Each point is reached from the start by the listed moves, each made once or not at all, plus a little noise. Say if it took an odd or an even number of moves. Then give how often each move was made.

Moves:
(1): -0.22  -0.69  +0.32  +0.00  -0.13
(2): +0.10  +0.33  +0.27  -0.68  +0.38
(3): +0.50  -0.15  +0.03  +0.27  +0.26
Start: +0.20  -0.15  -0.21  -0.25  +0.07
Points:
+0.01  -0.83  +0.12  -0.25  -0.08 => odd (1, 0, 0)
+0.70  -0.33  -0.18  +0.03  +0.32 => odd (0, 0, 1)
+0.08  -0.53  +0.37  -0.91  +0.34 => even (1, 1, 0)

Moves:
(1): +0.10  -0.32  -0.01  +0.22  +0.03  -0.16  +0.24  -0.17  -0.38  -0.12  -0.26  -0.32  -0.15
(2): +0.20  +0.03  +0.48  +0.02  +0.02  -0.22  +0.23  -0.02  -0.14  -0.26  -0.02  -0.01  +0.13
(3): +0.10  -0.06  +0.18  +0.65  -0.53  -0.17  -0.36  +0.39  -0.12  -0.09  -0.16  +0.02  +0.41
(4): +0.20  +0.04  -0.20  +0.17  -0.02  +0.10  +0.04  -0.24  -0.16  +0.03  +0.01  +0.06  +0.23
(5): -0.28  -0.35  -0.41  -0.36  -0.15  +0.32  +0.00  +0.17  +0.23  -0.59  +0.17  -0.16  +0.00
(6): -0.34  -0.22  -0.02  +0.05  -0.19  -0.04  -0.07  -0.59  +0.81  -0.55  -0.15  -0.10  -0.10
(7): -0.01  -0.44  -0.36  -0.04  -0.13  +0.07  +0.26  -0.01  -0.26  +0.07  +0.19  +0.28  +0.19
(8): +0.16  +0.10  -0.36  -0.62  +0.30  -0.42  -0.05  -0.11  +0.06  +0.12  -0.03  +0.07  +0.36
(9): +0.48  +0.06  -0.20  +0.07  +0.03  -0.40  +0.30  -0.05  +0.39  -0.17  +0.35  -0.26  -0.03
(10): -0.18  -0.10  -0.27  +0.22  +0.28  +0.23  +0.17  +0.37  -0.13  +0.39  +0.07  -0.26  +0.31
(11): +0.23  -0.08  +0.36  -0.17  -0.09  +0.04  -0.23  -0.05  +0.45  +0.10  -0.14  -0.08  -0.04
(12): -0.15  -0.43  +0.73  +0.25  -0.25  +0.18  -0.29  -0.34  -0.14  +0.14  +0.22  -0.24  -0.09
Start: -0.09  -0.27  +0.34  +0.17  +0.18  -0.13  +0.02  +0.06  -0.55  +0.23  +0.01  -0.10  +0.16
Points:
+0.01  -1.61  -0.23  +1.07  -0.48  -0.48  +0.76  +0.21  -0.07  -1.17  +0.19  -0.90  +0.85 => even (1, 1, 1, 0, 1, 1, 1, 0, 1, 1, 0, 0)
+1.05  -0.94  +0.30  -0.35  +0.38  -1.20  +0.82  -0.36  -0.44  +0.02  +0.09  -0.42  +0.59 => even (1, 1, 0, 0, 0, 0, 1, 1, 1, 0, 1, 0)
+0.15  -0.89  +0.83  +0.93  +0.04  -0.32  +0.42  -0.84  +0.11  -0.22  +0.53  -0.93  +0.62 => even (0, 1, 0, 1, 0, 1, 0, 0, 1, 1, 0, 1)
